Rows are points. Each copy is the shape, with its points in the same order, turned, moved and blurred by noise. Say if it was mirrored as well.

Shape (8 x 2):
[[ 33 -31]
 [-17 -21]
 [-70 -12]
 [ 58  51]
 [-93 -17]
 [  0 -17]
 [-18 -27]
 [ 19  29]]
Copy 1 (8 x 2):
[[ 38  -7]
 [-12   4]
 [-64  14]
 [ 67  74]
 [-87  12]
 [  6   9]
 [-14  -1]
 [ 26  54]]
Copy 1 is: only turned
Copy 2 (8 x 2):
[[  4 -54]
 [-22  -8]
 [-51  37]
 [ 83 -17]
 [-69  49]
 [ -8 -20]
 [-26 -13]
 [ 40  -4]]
Copy 2 is: only turned
Copy 3 (8 x 2):
[[ 49 -18]
 [ -2 -14]
 [-59 -18]
 [ 59  66]
 [-81 -25]
 [ 12 -12]
 [ -7 -23]
 [ 22  44]]
Copy 3 is: only turned

Shape (10 x 4):
[[ 41 -68  34  28]
 [-42 -22   4  47]
 [-31 -64 -35  34]
 [ 79  11 -85  26]
 [ 48  45 -62  15]
 [ 17 -28   9 -58]
 [-25  -3  21 -43]
 [-12  43 -30 -41]
 [ 32 -32  -7  -5]
 [  3 -47  24   8]]
Copy 1 (10 x 4):
[[ 31 -18  75 -18]
 [-29 -18  27  38]
 [-25 -77  38  15]
 [ 98 -80 -33  13]
 [ 63 -46 -60  26]
 [ 10 -27   0 -81]
 [-28   1 -17 -51]
 [ -1 -22 -72 -28]
 [ 27 -42  23 -29]
 [  3 -17  43 -16]]
Copy 1 is: only turned
Copy 2 (10 x 4):
[[ 18 -38   6  85]
 [-38 -22 -35  10]
 [ -3 -50 -71  20]
 [ 74  69 -69  38]
 [ 42  83 -47   3]
 [ 69 -24  19  -5]
 [ 18 -22  25 -33]
 [ 37  41  -1 -50]
 [ 50  -7 -11  33]
 [ 19 -39   4  34]]
Copy 2 is: only turned
Copy 3 (10 x 4):
[[ 51 -78  35  16]
 [-43 -55  25  28]
 [-37 -86 -12  34]
 [ 53   4 -61  91]
 [ 15  26 -30  84]
 [ 33  -8  -4 -41]
 [ -7   2   9 -44]
 [-14  43 -22   6]
 [ 25 -40  -7  12]
 [  7 -50  20  -7]]
Copy 3 is: only turned
Copy 4 (10 x 4):
[[ 67  -8 -26  52]
 [ 20  23  61  52]
 [ 20 -41  60  37]
 [ 43   3  10 -90]
 [ 13  45   6 -70]
 [-22  -7 -47  26]
 [-43  26 -12  44]
 [-57  48   6 -19]
 [ 24  -4 -16  10]
 [ 31  -5  -2  55]]
Copy 4 is: mirrored

Shape (12 x 6):
[[ 23   8  27 -27 -36   6]
 [-61 -22  74   6  40   8]
 [ 49 -88 -61 -26   0 -37]
 [ 49 -25 -50 -52 -44 -43]
 [  7 -12  -7 -68 -62  -9]
 [  6  22  57  22  50  31]
 [ -7  24  26  44  24  25]
 [ -2 -18  19 -18  48 -50]
 [  9  25 -21 -78 -18  -8]
 [ 47  -5 -30 -79 -59 -30]
 [ 11  36  21 -24  24  95]
 [-56  48  13  -3  -1  34]]
Copy 1 (12 x 6):
[[  5  14  34  -1 -15 -42]
 [-75 -37  24  -6  71 -43]
 [ 58 -79 -58 -12 -31 -36]
 [ 65 -31 -14 -40 -59 -11]
 [ 10 -11  18 -55 -56 -46]
 [-31  28  19  34  72 -52]
 [-34  19  19  47  49 -15]
 [ 15 -47   6 -22  57  -3]
 [ 14  25   2 -71 -21 -19]
 [ 51  -5  12 -67 -61 -35]
 [-24  83 -25  13  18 -87]
 [-72  54   8  -3  18   5]]
Copy 1 is: mirrored
Copy 2 (12 x 6):
[[  39  -19   32   -6  -17  -10]
 [ -36   16   83    6   49   24]
 [   6 -103  -52   41   22  -26]
 [  39  -71  -39  -12  -26  -62]
 [  14  -46   -9  -32  -25   -3]
 [  36   36   69   55   55    0]
 [  12   54   31   48   27   -9]
 [  -6  -23   23   15   51  -46]
 [  39  -11  -19  -63    7  -25]
 [  61  -67  -22  -49  -25  -40]
 [  89   39   24    0   24   60]
 [  11   69   22  -29    8   21]]
Copy 2 is: only turned

Shape (14 x 9):
[[-82   8  14  14  10  21  23   9  39]
 [ 45   1  25 -65   1  -1 -58  52   4]
 [ 67 -15 -38  18   9   1   0 -49 -32]
 [-21 -38 -40 -57  42 -48   4 -22 -58]
 [ 64  43 -22 -24  32  11 -10  -1 -91]
 [-43  14  -9  31 -49 -14  52 -51  28]
 [-96 -45 -45   8  49  22 -36  27  25]
 [ 34 -20  30 -61   4  40 -77  -1 -55]
 [ 37  29 -36 -16  39  -8   4 -78 -20]
 [ 16  20  11 -83 -53  83 -37  19 -69]
 [-83  19  22  15  22  27  32 -40  67]
 [-65 -27   9  36  24  14  36  14  26]
 [-65  23  66  41 -14  17 -32  -7   7]
 [-26 -26  59  12  22  27  34 -20  33]]
Copy 1 (14 x 9):
[[  26   39   66   -6    0    0   27    0   -4]
 [ -58  -15  -20  -17   19  -22  -69   60   49]
 [  -1  -35  -74    2   24   44  -40  -46  -16]
 [  -8  -17  -19  -63   50  -56  -51  -36  -63]
 [ -79   -8  -92    3   57    8  -30   -5  -41]
 [  59   19   -2   28  -43   -8   21  -55   -4]
 [  53   35   65  -75   40   22  -34   30  -33]
 [ -89  -15  -11  -17    1   15 -103   20   -8]
 [ -12    6  -55    5   60   13  -43  -81   -7]
 [-114   43  -45  -40  -59   13  -56   24   -9]
 [  32   49   79    9    6   15   26  -50   11]
 [  37   -4   65  -19   10   15   37    4  -21]
 [   2   28   63   59  -15    7  -27   20  -21]
 [  -9  -29   68    9    0   22   10  -28   10]]
Copy 1 is: mirrored
Copy 2 (14 x 9):
[[-63  17  32  39  -6  12  53  23  28]
 [ 79   8 -24 -47 -36  28  28  38  29]
 [  2 -16 -51 -30   0 -18 -28 -22 -65]
 [  4  42  -1 -57 -16   3  78 -10 -85]
 [ 15  25 -43 -98  18 -19 -26  50 -48]
 [-90  -6  23  16 -50 -25   4 -31  -2]
 [-33  67 -22  57  11  61  85  15 -13]
 [ 68   8  -4 -50 -21  68 -16  54 -40]
 [-24 -10 -21 -73  31  -1  -8 -41 -42]
 [  6  -9 -14 -78 -61  74 -24 106 -24]
 [-85  -7  53  35  18  25  42 -12  32]
 [-52  11  19  58   3 -12  57  26  -6]
 [-24  45  64  39 -12  23 -20  29  29]
 [-20 -35  53  32  10  -1  28  19  -3]]
Copy 2 is: mirrored
Copy 3 (14 x 9):
[[ -71    6  -11    7   25   13  -10   25   52]
 [ -15    6   15  -34  -73  -26  -42   19  -68]
 [  25  -48  -29  -12  -26  -22   54  -41  -25]
 [ -54  -31  -37  -39   29  -99   12  -17  -38]
 [  51    2  -28  -21   18  -25   33  -10  -97]
 [ -21    5  -50  -31   12  -12   35   -1  102]
 [ -95  -39  -53   54   19  -16  -31   23   -1]
 [   6  -34    4  -39  -28  -10  -65  -15  -78]
 [  16    3  -57  -21   -7  -15   44  -78  -22]
 [  10  -34  -55 -101  -19   40  -47   41  -81]
 [ -82   26  -39    6   25   41   -8  -25   71]
 [ -70   -9   -1   37   39    7   10   14   52]
 [   2   19   -4    9   16   12  -70   16   62]
 [ -55   -2   40   -4   21   29   -8  -16   47]]
Copy 3 is: mirrored

Shape (17 x 11):
[[  0 -39 -31   7   1 -24  36 -13  29 -10 -52]
 [-15 -30 -55 -54  22 -35  14 -44 -42  30 -39]
 [ 13  25  38  38 -12  22 -89  90  23  -4 -43]
 [-28  34  -9   0  30 -13   6  -3  22 -11 -37]
 [ 12  45  36  24 -47  59   5 -36   8  25 -43]
 [-22 -29  12 -16 -23  34  16   5  14  78 -51]
 [  9 -40 -10  14  25 -37  10 -36  17  34 -37]
 [-15  51  25  22 -79  13  33 106 -54  -9   4]
 [ 12  76  39  20  27 -22 -37 -21  16  51 -11]
 [ -9 -27  38  41  37 -42  20   7   2 -15 -53]
 [-11  19  -1  30  31 -47  21 -31 -16  27 -52]
 [-34  12  31  40 -71 -40   8 -32  -6  32  88]
 [-27 -19 -25  27  26  44  23 -30  11  50 -18]
 [ 43 -26  37  -3  30 -11  12  13  24 -15 100]
 [-32  27  13 -44  41  -5 -12 -33  19 -14  21]
 [ 12 -38  31  26  16 -12   3 -21 -16 -17  34]
 [ 41 -29  -5  20  18 -28 -35 -40  18  53  15]]
Copy 1 (17 x 11):
[[ 38 -27 -26  -7  25  -6  27 -35   9   2 -57]
 [  5  12 -39 -89  -1 -34  -3 -10 -12  32 -71]
 [-35  -3  27  91  32 -13 -38  71   8 -50  -7]
 [ 23  33 -37  11  12   0  35  23  16   4 -27]
 [-67  26  27  54 -32  30  26 -17  21  29 -55]
 [-58 -36   5  -7  41  10  26   6  -7  39 -76]
 [ 37  -5  13 -19  32  -9   4 -20 -11  38 -56]
 [-78 -66 -18  44 -57 -30  45  48  -5 -28  41]
 [ -9  68  25  46   5 -22   3  38   5  69  -7]
 [ 59 -13  34   9  11 -17  45  22  -9 -13 -37]
 [ 38  24  -3  -2 -16 -19  37  13 -25  42 -48]
 [ -9 -49  28  -5 -51  29  -1   1  44  93  58]
 [-17   8  -9 -14  34  53  25 -22 -34  32 -42]
 [  3   6  55 -24  46 -15   9 -38  30   6  88]
 [  1  58 -12 -39  23   3  21  17  55  21   6]
 [ 22  -5  51 -29  -3  10   5 -18   4  -1  20]
 [ 16  14  41  -9  35 -10 -49 -31  -9  59 -17]]
Copy 1 is: mirrored
Copy 2 (17 x 11):
[[-20 -22 -59  33  17 -20  43   2  11 -22  -4]
 [  3  -6 -59  24  48  27  -3 -27 -69 -21  33]
 [ 42   3  50  24 -17 -79 -40  19  39  25 -86]
 [-21  12  -3  11  39   1   2  -6  29 -29 -26]
 [ -7 -34  31  -8 -44  61  21  13  18  18 -60]
 [ -6 -56 -16 -21  30   5  19  30 -32  44 -39]
 [  4 -55 -58  32  34   3   6  -5  14 -13   5]
 [  0  82  69  37 -29 -20  20  82   3  71  -3]
 [ 15 -22  22  14  22  47 -73  18  53  -5 -38]
 [ 22 -36   5  46  32 -26  37  23  43 -40  13]
 [ -3 -27  -7  55  49  34   1  20  17 -34  -1]
 [-60 -25  23  19 -32  35 -40  32  48  73  81]
 [-16 -44 -14  11  48  30  31 -37   4  41 -24]
 [ 44  16 -35 -31   0 -14 -14  -9  97  51  67]
 [ -7  21   1 -42  33  14 -33 -38  31 -27  24]
 [ 32 -25  -1  16  -4  -4  10 -16  47  16  61]
 [ 26 -62 -52  26   8  13 -48 -19  34  27   8]]
Copy 2 is: mirrored
Copy 3 (17 x 11):
[[-17 -19 -15  13 -10 -14  41   8  12 -32 -47]
 [-21 -49 -34  -7 -24 -27 -19 -31 -55   3 -44]
 [ 26 -23  77  10  28 -52 -29  95  55   4  53]
 [-41  10  14  25  27 -15  -8  13   6  22 -17]
 [ 55  26 -16  31 -10  61 -33  51  21  13  10]
 [ 28 -64 -33  -6   2  33   5  61   0  15 -10]
 [ 23 -46 -12  12   0 -28  28 -18  12   9 -47]
 [-25  15  -7  40 -27  -8  12 108 -17 -19 121]
 [ 30  13  13  21  13 -13 -26  -5  40  95  25]
 [  1 -11  46  42  -3 -26  58  20  -9  23 -32]
 [-11  -9 -10  58 -14 -39  18  -6 -12  51 -30]
 [ -1 -38  -2  49 -57  47  26 -47  24  28 104]
 [ 11 -54 -25  46  43  35  -9  -5  -3  -7 -20]
 [ 34  -5  26 -17  45 -13  61 -67   3 -20  83]
 [-30  12  30 -12  27  15  -8 -44  -8  23  15]
 [ 34 -17  34  33 -10  -4  40 -37 -19 -20  35]
 [ 58 -54   2   4   2 -27   0 -57  33  12   8]]
Copy 3 is: only turned
